Each row of a before or after table is a point. The points were changed in one or more steps. Then noise was added and the rows were shuffled. The steps act on how far a point lies along the listed directions, d1 being the first. Write out the steps. A step turns or swaps two directions, mirrors them in a line or flattens them onto one, adds a multiple of one to another, or multiplies one. Angles are multiples of 10 degrees, from the lower direction toward the higher: turns from -170 to 170, lines from 10 to 170 but not 90. Use the fewest steps. Two steps may share a direction if one is a turn and the other turns, adds or multiplies; they go together, in the order done. Otherwise the lowest direction goes first.

Directions:
(1): 0.47 -0.20
(2): -0.20 -0.47
Before (14 x 2)
0.46 0.09

-0.27 -0.04

-0.42 -0.29

0.94 -0.52

-0.12 0.19

0.28 -0.16

0.06 0.01

0.50 0.56

0.21 -0.28

-0.20 -0.51

0.61 0.09

0.43 -0.07

-0.37 -0.17

0.13 1.10
After (14 x 2)
0.02 0.01

0.05 -0.19

0.22 -0.73

0.02 -0.09

0.03 -0.04

0.10 -0.31

0.08 -0.22

-0.02 0.05

0.05 -0.14

-0.29 0.96

-0.14 0.36

-0.07 0.22

0.11 -0.42

0.02 -0.05
Steps: flatten d1 and d2 onto the line at 50 degrees

Directions:
(1): 0.71 0.05 0.15 -0.38 -0.08 -0.34
(2): -0.32 0.55 0.13 0.08 -0.20 -0.57
(3): -0.09 0.37 -0.54 -0.53 -0.08 0.24
Before (10 x 6)
-0.60 -0.02 -0.01 -0.01 0.02 0.21

-0.04 -0.06 -0.32 -0.33 -0.03 0.33

-0.43 0.20 -0.61 -0.12 0.22 0.52

0.38 -0.26 -0.08 -0.08 0.03 0.37

-0.14 -0.07 -0.11 0.01 0.27 0.41

0.60 0.28 0.16 -0.59 -0.27 -0.68

-0.70 0.28 -0.41 0.03 -0.14 0.40

-0.25 0.36 -0.38 -0.05 -0.02 0.01

0.44 0.41 0.53 -0.20 0.13 -0.35

0.15 0.37 0.06 -0.20 -0.03 -0.29
After (10 x 6)
0.57 0.35 0.07 -0.70 -0.27 -0.63

0.47 0.32 0.64 -0.07 0.16 -0.41

0.15 0.44 -0.02 -0.30 -0.06 -0.27

-0.60 0.02 -0.08 -0.09 0.03 0.26

-0.07 0.11 -0.61 -0.60 -0.07 0.47

-0.15 -0.02 -0.19 -0.04 0.27 0.45

-0.49 0.47 -1.04 -0.55 0.16 0.71

-0.30 0.54 -0.65 -0.32 -0.09 0.13

-0.75 0.50 -0.73 -0.29 -0.19 0.55

0.38 -0.23 -0.12 -0.12 0.03 0.38
Steps: multiply d3 by 2

Directions:
(1): 0.02 -0.01 -0.37 0.74 -0.40 0.20 -0.12 -0.13 0.42 -0.12 -0.59
(2): 0.18 0.07 0.26 0.72 -0.06 -0.18 0.55 -0.33 -0.33 0.37 0.37
(3): -0.59 -0.11 -0.28 -0.39 -0.53 -0.06 0.54 -0.50 -0.06 -0.16 0.00
(4): -0.02 -0.36 0.55 -0.01 0.44 0.64 0.17 -0.49 0.08 -0.30 -0.23
(5): 0.50 0.09 -0.56 -0.04 0.05 0.21 -0.31 -0.57 -0.04 -0.31 0.56
Before (13 x 11)
-0.16 -0.24 0.12 0.08 0.00 0.12 0.52 -0.69 0.06 0.04 -0.10

0.18 0.06 0.00 0.74 -0.31 -0.33 0.36 -0.35 -0.04 0.43 0.24

-0.68 0.03 0.49 -1.08 0.20 -0.62 0.23 0.77 -0.38 0.61 -0.04

-0.28 -0.05 0.36 -0.17 -0.44 -0.36 0.45 0.06 -0.19 0.31 0.45

0.16 0.14 -0.01 0.99 -0.37 -0.01 0.33 0.15 -0.04 0.42 -0.27

-0.21 0.16 -0.21 -0.26 -0.24 -0.49 0.25 0.09 -0.19 0.28 0.69

-0.08 0.07 0.28 0.05 -0.01 -0.37 0.21 0.62 -0.11 0.61 0.09

0.18 0.43 0.43 0.62 0.13 -0.21 0.24 0.26 -0.58 0.70 0.67

-0.25 0.08 -0.01 0.23 -0.23 -0.34 0.38 0.63 0.25 0.27 -0.65

0.31 0.22 -0.10 -0.52 0.19 -0.51 -0.23 0.35 -0.15 0.14 0.44

0.15 0.01 0.74 0.64 0.31 -0.25 0.62 0.02 -0.46 0.59 0.18

0.00 0.09 -0.36 -0.03 -0.13 -0.26 -0.57 0.74 0.18 0.00 -0.39

-0.03 0.02 -0.07 0.21 -0.14 -0.26 -0.25 0.16 0.05 0.06 0.13
After (13 x 11)
-0.46 0.07 -1.11 -1.21 -0.47 -0.05 -0.17 -0.48 0.05 -0.29 0.11

-0.06 0.01 0.00 0.03 -0.03 -0.29 -0.28 0.26 -0.02 0.10 0.20

-0.49 -0.15 -0.10 -0.32 -0.74 -0.10 -0.02 0.13 0.36 -0.10 -0.22

-0.33 -0.07 0.30 0.02 -0.08 -0.32 -0.11 0.67 0.34 0.41 -0.56

0.54 0.21 -0.52 -0.07 0.09 -0.28 -0.43 0.21 -0.21 -0.03 0.59

0.37 0.14 -0.60 -0.37 0.14 -0.05 -0.54 0.48 0.38 -0.23 -0.15

0.11 0.05 0.18 -0.05 0.17 0.07 -0.45 0.99 0.17 0.26 -0.46

-0.85 0.21 0.33 -0.79 -0.15 -0.19 0.05 0.77 -0.20 0.33 -0.16

-0.19 0.07 -0.33 -0.76 -0.12 -0.04 -0.21 0.38 0.10 0.06 0.10

-0.64 -0.25 0.35 -0.91 0.20 -0.08 0.02 0.58 0.09 -0.02 -0.62

-0.17 -0.25 0.19 0.20 0.04 0.17 0.11 -0.20 0.41 0.03 -0.58

-0.55 0.10 -0.40 -0.04 -0.61 -0.39 0.25 0.15 0.15 0.16 0.04

-0.07 0.16 -0.23 -0.41 -0.28 -0.62 0.38 -0.13 -0.28 0.18 0.40
Steps: turn d1 and d3 by -70 degrees; turn d2 and d5 by -110 degrees

Directions:
(1): 0.08 0.19 0.04 -0.54 -0.41 -0.40 0.93 0.02 0.12 -0.21 0.48 -0.29 -0.28
 -0.13 0.11 0.42 0.28 -0.32
(2): 0.15 -0.20 0.10 0.19 -0.04 -1.05 -0.08 0.57 -0.09 0.52 -0.39 -0.36 0.29
 0.14 0.37 0.04 -0.12 -0.10
(3): 0.48 -0.69 0.21 0.14 0.51 0.21 0.25 -0.26 0.05 0.40 0.11 -0.41 -0.16
 0.44 -0.47 0.60 0.01 0.15
(4): -0.60 0.45 0.05 -0.13 -0.25 0.50 0.20 0.44 0.01 0.20 -0.46 -0.18 0.07
 0.89 -0.18 0.26 -0.11 -0.25
(5): -0.30 -0.23 0.34 -0.25 0.32 0.02 0.48 0.04 -0.89 -0.28 -0.54 -0.18 -0.42
 -0.29 0.02 -0.25 -0.37 0.26
(6): -0.53 -0.33 0.84 -0.28 -0.09 -0.04 -0.03 -0.14 -0.25 0.28 0.47 0.57 0.58
 0.09 0.21 0.21 0.13 0.14
Before (12 x 18)
-0.21 0.30 -0.25 -0.13 -0.17 -0.04 0.63 0.54 -0.05 0.09 -0.56 -0.67 0.09
 0.72 -0.20 0.26 -0.21 -0.31

0.43 -0.29 0.04 0.01 0.22 -0.79 0.35 0.19 -0.22 0.28 -0.17 -0.84 -0.05
 -0.08 0.07 0.08 -0.11 -0.17

0.03 -0.25 0.02 -0.25 0.09 -0.26 0.23 -0.18 -0.12 -0.20 0.33 -0.09 -0.32
 -0.67 0.08 -0.23 -0.18 0.12

0.54 -0.18 -0.23 0.53 0.43 0.18 -0.26 -0.27 0.00 0.07 -0.17 0.03 -0.12
 -0.25 -0.35 0.11 -0.26 0.31

0.28 0.14 -0.08 -0.21 -0.03 0.17 0.25 -0.42 -0.27 -0.61 0.45 0.04 -0.45
 -0.86 0.02 -0.46 0.00 0.18

-0.11 0.11 0.10 -0.21 -0.32 -0.31 0.20 0.28 -0.01 -0.37 -0.22 -0.07
 -0.22 -0.68 0.20 -0.33 0.19 -0.04

0.16 0.22 -0.53 -0.13 -0.16 0.32 0.00 -0.59 -0.20 -0.83 0.33 0.15 -0.43
 -0.95 -0.02 -0.55 -0.05 0.08

1.17 -0.80 -0.22 0.63 0.69 -0.54 -0.46 0.05 0.51 0.95 0.12 -0.60 0.32
 0.34 -0.43 0.31 0.24 0.14

0.59 -0.61 0.07 0.12 0.37 -0.30 0.13 0.09 -0.45 -0.06 -0.17 -0.37 -0.57
 -0.16 -0.12 -0.20 -0.34 0.31

0.05 0.21 -0.18 -0.02 -0.07 -0.24 0.47 -0.02 0.06 -0.42 0.04 -0.23 -0.18
 -0.26 -0.01 -0.20 0.15 -0.13

-0.18 -0.33 0.59 -0.07 0.09 -0.28 -0.40 -0.13 -0.23 0.02 0.40 0.61 0.32
 -0.46 0.27 0.04 -0.23 0.19

0.83 -0.75 0.17 0.10 0.45 -0.11 0.05 -0.70 0.42 0.54 0.88 -0.12 -0.07
 0.44 -0.31 0.99 0.42 0.12
After (12 x 18)
-0.45 -0.21 0.57 0.00 -0.17 -0.29 -0.26 0.55 -0.55 0.21 -0.25 0.21 0.27
 0.35 0.29 -0.33 -0.33 0.17

-0.57 0.51 -0.47 -0.04 -0.09 0.90 0.03 0.04 -0.52 -0.48 -0.70 -0.15
 -0.41 0.07 -0.25 -0.44 -0.43 0.02

-0.40 0.16 0.30 -0.06 -0.27 -0.61 -0.06 0.43 -0.09 0.46 -0.01 -0.26 0.63
 0.37 0.35 -0.04 0.05 -0.34

-0.33 0.15 0.28 0.30 0.02 0.18 -0.54 0.00 -0.26 0.07 -0.16 0.63 0.45
 -0.24 0.05 -0.16 -0.27 0.23

0.22 -0.42 0.08 0.36 0.45 0.33 -0.27 0.06 -0.03 0.35 -0.30 -0.23 -0.16
 0.53 -0.34 0.37 -0.49 0.11

-0.46 -0.05 0.49 0.14 -0.21 -0.14 -0.96 0.21 0.35 0.88 0.57 0.87 1.31
 0.34 0.24 -0.09 0.41 0.08

-0.69 -0.08 0.77 -0.37 -0.13 0.49 -0.20 -0.35 0.04 0.50 0.74 0.81 0.64
 0.76 -0.01 0.67 0.31 0.05

0.20 0.02 -0.02 -0.38 -0.45 -1.00 0.57 0.05 0.06 -0.32 0.49 -0.12 0.24
 -0.46 0.38 0.00 0.25 -0.17

-0.42 0.49 0.03 -0.05 0.03 0.71 0.17 0.23 -0.51 -0.22 -0.56 -0.30 -0.38
 0.32 -0.22 -0.35 -0.33 0.05

-0.57 0.10 0.01 -0.13 0.04 0.27 0.08 0.38 -0.08 0.21 -0.46 -0.37 -0.09
 0.34 -0.12 -0.12 -0.46 0.11

-0.32 0.36 -0.01 0.00 -0.22 -0.16 0.42 0.25 0.01 -0.27 -0.22 -0.22 -0.03
 0.20 -0.04 -0.21 0.00 -0.17

-0.09 0.23 -0.09 0.06 -0.23 -0.03 0.15 0.53 0.19 -0.10 -0.76 -0.48 -0.31
 -0.06 -0.09 -0.15 0.01 -0.16
Steps: mirror d1 and d4 in the line at 20 degrees; turn d2 and d5 by -30 degrees; swap d3 and d6

Directions:
(1): -0.05 0.62 -0.02 0.45 -0.18 0.76 -0.08 0.67 -0.39 0.25 -0.07 0.24 -0.29
 -0.05 0.06 -0.10 -0.12 -0.51 0.40 0.06 0.05 0.07 -0.05 -0.27 -0.08
 -0.14 -0.33 -0.26 0.20 0.52 -1.00 -0.39
(2): -0.29 -0.24 -0.11 -0.49 0.20 -0.05 -0.56 -0.24 -0.45 0.55 0.06 0.61
 -0.18 0.01 0.08 0.32 -0.18 0.13 0.21 -0.10 -0.27 0.57 -0.95 0.00 0.24
 -0.08 -0.16 -0.21 -0.65 0.30 0.35 -0.46
(3): 0.34 0.16 -0.40 0.10 0.66 0.16 -0.18 -0.54 0.21 -0.30 -0.40 -0.03 -0.07
 -0.22 -0.34 -0.34 -0.20 -0.62 -0.25 0.87 -0.13 -0.43 -0.33 0.19 0.28
 -0.57 0.30 0.14 0.21 0.38 0.24 -0.41
Before (10 x 32)
-0.01 -0.32 0.16 -0.25 -0.28 -0.86 0.29 0.08 0.08 -0.24 0.09 -0.40 0.41
 0.35 0.57 0.03 0.06 0.73 -0.33 -0.44 0.12 0.27 0.51 0.19 -0.19 0.15
 0.10 0.17 -0.09 -0.51 0.67 0.55

-0.39 -0.01 0.24 0.04 -0.85 0.06 0.12 0.30 -0.16 0.16 0.28 -0.32 -0.10
 0.26 0.37 0.07 0.55 0.51 0.08 -0.63 -0.06 -0.10 0.51 -0.11 -0.32 0.24
 -0.22 -0.14 0.03 -0.12 -0.27 0.54

0.29 0.08 -0.43 -0.29 0.69 -0.03 -0.23 -0.73 -0.06 -0.04 -0.30 0.12 0.04
 -0.15 -0.40 -0.28 -0.25 -0.25 -0.28 1.03 -0.22 -0.14 -0.55 0.22 0.44
 -0.37 0.42 -0.11 -0.06 0.37 0.63 -0.40

0.19 0.58 -0.10 0.23 0.16 0.39 0.27 -0.03 0.33 -0.10 -0.18 -0.34 0.08
 -0.11 -0.21 -0.36 0.00 -0.36 -0.23 0.27 0.41 -0.40 0.46 0.03 0.04 0.02
 0.13 0.10 0.46 0.07 -0.32 0.19

0.03 0.17 -0.22 0.05 0.06 0.59 0.18 -0.10 0.01 -0.33 0.00 -0.05 -0.24
 -0.16 -0.04 -0.24 0.06 -0.42 0.19 0.40 0.05 -0.11 0.25 -0.23 0.03 -0.41
 -0.25 -0.09 0.33 0.32 -0.22 -0.13

0.34 0.48 -0.25 0.57 0.39 0.62 -0.03 0.39 -0.15 -0.14 -0.36 -0.01 -0.27
 -0.13 0.03 -0.41 -0.22 -0.74 -0.02 0.43 -0.01 -0.45 -0.07 -0.14 0.03
 -0.30 0.08 0.06 0.66 0.31 -0.72 -0.50

-0.26 -0.07 0.47 0.03 -1.02 -0.28 0.34 1.08 -0.02 -0.03 0.63 -0.38 0.23
 0.32 0.46 0.34 0.46 0.57 0.12 -1.30 0.17 0.42 0.91 -0.51 -0.74 0.77
 -0.27 -0.09 -0.28 -0.50 -0.72 0.59

-0.18 -0.42 0.72 0.05 -0.77 0.08 0.55 0.56 -0.20 0.16 0.42 -0.11 0.11
 0.20 0.60 0.00 0.36 0.74 0.27 -1.07 0.56 0.45 0.85 -0.06 -0.23 0.80
 -0.28 -0.08 0.01 -0.64 -0.51 0.56

-0.49 0.28 0.01 0.13 0.10 0.41 -0.23 0.29 -0.18 0.23 0.10 0.29 -0.28
 0.24 0.05 0.07 -0.22 -0.19 0.20 0.06 -0.04 0.22 -0.37 -0.07 0.05 -0.10
 -0.19 -0.18 -0.08 0.49 -0.51 -0.19

0.17 0.28 0.06 0.52 -0.36 0.46 0.17 0.33 -0.15 -0.05 0.03 -0.44 -0.09
 0.05 -0.17 -0.20 -0.06 -0.49 0.11 0.19 -0.12 -0.49 0.31 -0.05 -0.11
 -0.03 -0.21 0.17 0.52 0.14 -0.46 0.02
After (10 x 32)
-0.49 0.29 0.03 0.13 0.11 0.42 -0.23 0.28 -0.18 0.23 0.11 0.29 -0.28
 0.21 0.04 0.08 -0.22 -0.20 0.17 0.08 -0.03 0.23 -0.35 -0.09 0.05 -0.10
 -0.18 -0.19 -0.09 0.51 -0.52 -0.19

-0.19 0.07 0.04 -0.01 -0.37 0.50 0.30 0.25 -0.14 -0.15 0.26 -0.06 -0.18
 -0.01 0.18 -0.03 0.19 -0.01 0.36 -0.15 0.12 0.17 0.47 -0.36 -0.14 -0.04
 -0.43 -0.19 0.18 0.06 -0.37 0.13

-0.05 0.31 0.21 0.44 -0.37 0.40 0.18 1.02 -0.41 0.20 0.11 0.03 -0.18
 0.14 0.42 -0.02 0.00 -0.03 0.26 -0.57 0.15 0.02 0.30 -0.36 -0.28 0.37
 -0.27 -0.11 0.43 -0.15 -1.00 -0.02

0.12 0.24 0.15 0.51 -0.48 0.42 0.22 0.45 -0.18 -0.01 0.12 -0.43 -0.08
 0.10 -0.11 -0.12 -0.03 -0.36 0.15 0.02 -0.10 -0.40 0.38 -0.09 -0.17
 0.07 -0.27 0.14 0.48 0.07 -0.50 0.10

0.00 0.49 0.14 0.17 -0.24 0.30 0.36 0.30 0.20 0.09 0.06 -0.32 0.13 0.02
 0.00 -0.17 0.12 0.00 -0.07 -0.27 0.49 -0.14 0.66 -0.07 -0.13 0.36 -0.05
 0.01 0.34 -0.15 -0.45 0.42

0.63 -0.02 -0.26 0.29 0.86 0.47 0.12 -0.79 0.34 -0.56 -0.54 -0.21 -0.07
 -0.34 -0.24 -0.85 -0.13 -0.77 -0.35 1.07 0.24 -0.59 0.05 0.39 0.45
 -0.60 0.46 0.27 0.51 0.30 0.07 -0.44

0.33 -0.14 -0.25 -0.15 0.42 -0.69 0.09 -0.48 0.30 -0.55 -0.33 -0.43 0.34
 0.12 0.21 -0.31 -0.15 0.08 -0.59 0.47 -0.03 -0.16 0.17 0.38 0.10 -0.45
 0.42 0.33 0.12 -0.13 0.92 0.12

-0.32 -0.21 0.32 -0.47 -0.53 -0.31 0.09 0.25 -0.45 0.51 0.44 0.18 0.16
 0.28 0.22 0.33 0.11 0.90 0.17 -0.57 0.04 0.66 0.06 -0.12 -0.08 0.69
 -0.13 -0.38 -0.45 -0.32 0.20 0.37

0.09 0.23 -0.36 0.21 0.13 0.29 -0.14 -0.49 0.15 -0.28 -0.30 -0.37 -0.20
 -0.07 -0.14 -0.45 0.27 -0.41 -0.28 0.65 -0.26 -0.73 0.00 0.18 0.09
 -0.63 0.23 0.07 0.35 0.44 0.09 -0.07

0.69 0.37 -0.66 0.32 0.81 0.18 -0.15 -0.44 0.57 -0.86 -0.48 -0.45 0.03
 -0.30 -0.49 -0.60 -0.11 -1.15 -0.58 1.12 -0.19 -0.76 0.00 0.02 0.02
 -0.85 0.57 0.31 0.31 0.56 -0.04 -0.56
Steps: multiply d3 by -1
